Each row is a point. The points of each table are mixes of a few directions, plus a little noise. How many directions does each table use, and how many do they share? Where both have some left over, give the other angles between the two spaces (their principal angles), to ten degrees, smallest first.

First (4 x 2):
[[  4.7  15.7]
 [-11.1 -39.3]
 [  1.0   4.2]
 [  5.3  18.6]]
Second (4 x 2):
[[ 16.2   1.3]
 [-37.1  -3.0]
 [ -5.1  -0.4]
 [ 26.0   2.1]]
Directions: first 1, second 1, shared 0; angles 70

First (9 x 6):
[[ -2.7 -14.7  -4.4   4.7 -14.2  11.8]
 [  7.2  24.1   8.9  -6.8  17.2 -11.0]
 [ 11.7  15.9  11.0  -2.8   6.9  -7.6]
 [  8.0 -32.6  -3.7  11.0 -22.4 -10.1]
 [-26.2  -2.9 -12.9  -4.6   9.4   2.1]
 [ 14.8  15.9  -7.3 -10.9  19.8 -16.5]
 [ -8.2   2.6 -16.7  -4.8   4.8  24.3]
 [-22.4  38.9  34.9  -1.5  19.9  -7.2]
 [ 17.0 -45.4  -9.3  15.4 -41.4  12.6]]
Second (6 x 6):
[[ 14.0   3.0  -6.6   0.6  -0.8 -31.7]
 [-19.0   5.3  -1.2  17.1  15.9 -15.5]
 [-17.9  -0.8  13.4 -10.5  -7.7  47.1]
 [ 11.4 -11.7  11.1 -22.3 -10.7  -3.0]
 [ 20.0  20.1 -17.2   7.0  -6.0 -34.2]
 [ -7.8 -15.9  -1.0   7.1   8.8  38.2]]
Directions: first 4, second 4, shared 2; angles 60, 70

First (8 x 11):
[[  7.8  -5.9  14.9 -11.7  14.0 -13.6  -0.6   0.4 -17.1   5.2  -9.9]
 [ -1.0   1.9  -3.9  22.1  28.7  19.8   8.6  25.8   3.1  -1.0   7.8]
 [  1.5   5.8  14.4   2.1  24.9  -7.1   9.5   5.7  -1.6   7.8 -11.8]
 [-19.6  16.4 -10.6 -21.1 -87.6 -19.1  -4.0 -69.7  38.7   2.9  -0.5]
 [  8.2  -3.7  -9.2  -0.4   1.4  -2.6 -10.9  13.8  -2.7 -18.1 -12.0]
 [  8.3 -24.3 -12.7  -4.8   0.8   5.7  11.1   8.0 -12.4  11.6  27.8]
 [ -7.7   6.7  16.3   2.2   9.9  13.1 -18.0  -1.2 -19.5  -1.8   0.5]
 [  2.7   1.7  -9.4  11.4   7.9   5.4   4.5  15.0   9.7  -6.9  -2.0]]
Second (9 x 11):
[[ -0.2   0.0  -0.1   0.1  -0.2  -0.2   0.0   0.2   0.0   0.0   0.1]
 [ -3.6   6.6   0.9   6.6   4.0   1.6   7.1   0.2  10.1   2.3  -1.7]
 [ 17.0 -35.2  -4.9 -33.7 -19.2  -9.5 -36.5  -1.2 -51.7 -11.6   9.7]
 [-19.2  39.3   5.5  37.6  21.9  10.4  40.3   1.1  57.3  12.8 -10.5]
 [ 19.9 -41.3  -5.6 -39.0 -22.5 -11.2 -42.2  -1.4 -59.6 -13.2  11.1]
 [ -9.0  17.3   2.3  16.9   9.4   4.6  17.8   0.7  25.3   5.8  -4.3]
 [ -0.9   2.3   0.4   2.1   1.1   1.0   2.2  -0.2   3.0   0.5  -0.6]
 [ -1.5   3.1   0.5   2.8   1.8   1.0   3.1   0.0   4.5   0.8  -0.7]
 [ -3.8   7.6   1.2   7.1   4.2   2.1   8.2   0.4  11.1   2.8  -1.8]]
Directions: first 5, second 1, shared 1
